Every row gives one point. Each copy is the shape, with its points in the same order, turned, moved and blurred by noise. Some copies are also mirrored. Which?
In the rows, zero is written as 128.

Shape (8 x 2):
[[152 145]
 [100  80]
 [133 112]
 [138  87]
 [145 154]
 [130  84]
 [ 76 173]
 [106 174]]
Copy 1 (8 x 2):
[[157 119]
 [ 70 111]
 [120 108]
 [107  90]
 [161 123]
 [ 94  94]
 [128 191]
 [137 173]]
Copy 1 is: only turned
Copy 2, 8 rows:
[[143 136]
 [ 64 108]
 [110 118]
 [102  94]
 [141 147]
 [ 94  95]
 [ 91 200]
 [116 184]]
Copy 2 is: only turned
Copy 3 (8 x 2):
[[160 116]
 [ 75 151]
 [117 139]
 [103 122]
 [161 133]
 [ 86 122]
 [164 198]
 [157 178]]
Copy 3 is: only turned
Copy 4 (8 x 2):
[[ 93 151]
 [183 125]
 [125 147]
 [145 164]
 [ 90 145]
 [158 158]
 [ 91  69]
 [ 82  95]]
Copy 4 is: only turned

Shape (8 x 3):
[[117 132  87]
 [167 160 103]
 [112 120 178]
 [121 186 120]
 [124 152 178]
 [155 170 134]
 [164  80 146]
 [105  94 157]]
Copy 1:
[[158  94 124]
 [160 146 106]
 [ 69 130 131]
 [147 155 157]
 [ 79 163 132]
 [131 173 126]
 [ 92 114  73]
 [ 68  99 120]]
Copy 1 is: mirrored
Copy 2 (8 x 3):
[[135 173 122]
 [190 150 118]
 [117  98  70]
 [172 169  67]
 [147 107  57]
 [184 137  87]
 [130  85 139]
 [ 97 108  95]]
Copy 2 is: mirrored
Copy 3:
[[165 120 132]
 [152 155  83]
 [ 74 124 146]
 [131 102  80]
 [ 76 122 112]
 [117 140  85]
 [109 191 159]
 [ 93 133 177]]
Copy 3 is: only turned

Shape (8 x 4):
[[151 127 185 180]
 [150 159  90  70]
 [157 159 105 122]
 [172 158  97 101]
 [108 150 136 128]
 [102 117 124 124]
 [165 115 177 146]
 [160 110 142 169]]
Copy 1:
[[108 108 117 220]
 [151 191 179 119]
 [118 179 159 165]
 [133 188 182 152]
 [131 152 110 154]
 [120 126 123 126]
 [132 100 151 204]
 [ 92 116 151 194]]
Copy 1 is: mirrored
Copy 2, 8 rows:
[[143  59 182 136]
 [145 171  97  92]
 [118 131 122 105]
 [115 148 104  88]
 [147 124 129 161]
 [160 103 112 151]
 [161  77 163 106]
 [138  60 141 112]]
Copy 2 is: mirrored
Copy 3, 8 rows:
[[204 160 117 173]
 [ 59 159 124 113]
 [110 176 121 109]
 [ 90 180 124 115]
 [131 129  89 132]
 [137 101 115 110]
 [166 150 148 170]
 [181 159 139 129]]
Copy 3 is: only turned
Copy 4, 8 rows:
[[ 86 198 136 112]
 [143 120  49 181]
 [128 157  61 139]
 [151 155  50 155]
 [ 97 134 102 147]
 [118 112 122 133]
 [122 199 138 134]
 [127 180 123 102]]
Copy 4 is: mirrored

Shape:
[[128 116  80 155 111 157]
 [ 78 135 130 151 147 107]
 [115 161 110 116 163 137]
 [161 149 122  17 126 116]
 [136 200 151  26 115 110]
 [168 146 136 168 134 111]
 [113 150 166 155 196  86]
 [106 128 109 135 162 114]
 [118 104 143 105 114 159]
 [145 153 144 158 140 174]]
Copy 1, 10 rows:
[[117 105 161 174 118 147]
 [153 177 146 128 127 167]
 [175 140 135 143 141 117]
 [134 149  87 144 125  22]
 [169 156  48 125 102  48]
 [131 102 148  86 125 141]
 [173 173 149  67 161 151]
 [150 160 162 135 139 135]
 [100 140 105 159 154 129]
 [146  90 117 130 157 157]]
Copy 1 is: only turned
Copy 2 (10 x 6):
[[ 90  86 119 132 122 146]
 [171  82 159 116 114 120]
 [127  99 136  97 125  81]
 [124 180  97 143 165  36]
 [133 191 160 127 170  28]
 [120 143 136 109  68 131]
 [193 114 147  75  71  96]
 [152  87 124 116 107 102]
 [137 132 112 115 167 139]
 [104 126 139  65 118 139]]
Copy 2 is: mirrored
